Every row gives one point. Each copy is the shape, with its points in the same order, stretched, turned, moved and blurred by noise. Say if it was mirrored as well.
In the rows, zero is written as 128.

Shape (9 x 3)
[[131,239,158],
[144,148,161],
[129,59,47],
[135,118,183],
[159,136,126],
[149,95,112],
[171,134,95],
[129,74,106],
[109,55,128]]
Copy 1 (9 x 3)
[[25,195,88],
[111,141,146],
[206,44,73],
[108,133,181],
[133,134,114],
[169,104,118],
[161,134,78],
[146,64,117],
[141,56,142]]
Copy 1 is: only turned
Copy 2 (9 x 3)
[[93,212,202],
[133,132,162],
[70,42,50],
[167,121,149],
[103,104,151],
[111,73,116],
[71,86,145],
[119,72,84],
[149,71,68]]
Copy 2 is: mirrored
Copy 3 (9 x 3)
[[87,211,114],
[145,162,127],
[178,54,37],
[158,138,161],
[153,159,91],
[179,118,83],
[161,156,65],
[168,79,94],
[167,58,114]]
Copy 3 is: only turned

Shape (9 x 6)
[[89,170,106,97,58,102],
[128,169,94,66,152,139],
[137,170,128,155,159,87],
[136,118,196,140,79,124],
[171,73,158,138,164,78],
[110,68,153,87,96,110],
[117,83,145,106,151,119],
[161,91,121,151,105,169],
[78,156,152,113,123,167]]
Copy 1 (9 x 6)
[[156,134,76,156,104,52],
[115,119,106,68,167,88],
[125,169,164,139,175,98],
[167,85,139,215,157,116],
[162,88,224,135,174,132],
[151,39,142,154,123,94],
[114,60,160,133,151,112],
[147,86,136,143,114,190],
[87,100,80,165,154,109]]
Copy 1 is: mirrored
Copy 2 (9 x 6)
[[101,125,104,132,7,138],
[183,141,103,89,80,162],
[199,113,148,173,81,128],
[91,134,186,129,73,79],
[159,55,174,134,153,108],
[75,80,156,93,107,133],
[123,95,155,112,138,150],
[116,139,118,134,138,77],
[118,182,146,127,80,162]]
Copy 2 is: mirrored
